Every row gives one point. Two turns around zero, p and q, are shown by what they do to some points. Write where each new point lands after one turn and then the other. Backwards means that the second turn is done in reverse. Each puzzle has new turns, and all numbers are rounded.

Turn p:
[ -0.5  -5.8 -17.0] => [ -5.5  -6.2 -15.9]
[ 0.3 -9.8  8.6] => [-0.2 -9.2  9.2]
[10.2 -7.4 -3.6] => [ 7.1 -9.9 -4.9]
[-2.7 -9.7  2.6] => [-4.3 -8.6  4.0]
[-7.3 32.7  9.4] => [ 2.9 33.8  7.6]
Turn q:
[  0.9  -1.9 -15.8] => [  0.5  -0.8 -15.9]
[ -7.7 -19.7   3.7] => [ -6.8 -20.2   2.5]
[11.9 11.4 10.6] => [11.8 11.1 11.0]
[17.7  4.6  0.1] => [17.5  5.3 -0.1]
[-22.8   5.6   1.5] => [-22.9   4.6   2.5]
Where do these land?
q, then p backwards: [ 4.6 -5.3 -5.3] => [ 6.7 -2.9 -4.8]
q, then p: [-28.8  -1.8  -3.4] => [-28.5   4.5   3.4]
q, then p: [-9.8 -6.8 -3.2] => [-11.5  -4.4  -0.7]
q, then p: [16.1 -0.7 10.8] => [17.6 -4.5  6.8]
p, then q backwards: [17.9 14.6  1.0] => [21.1  8.6 -4.0]
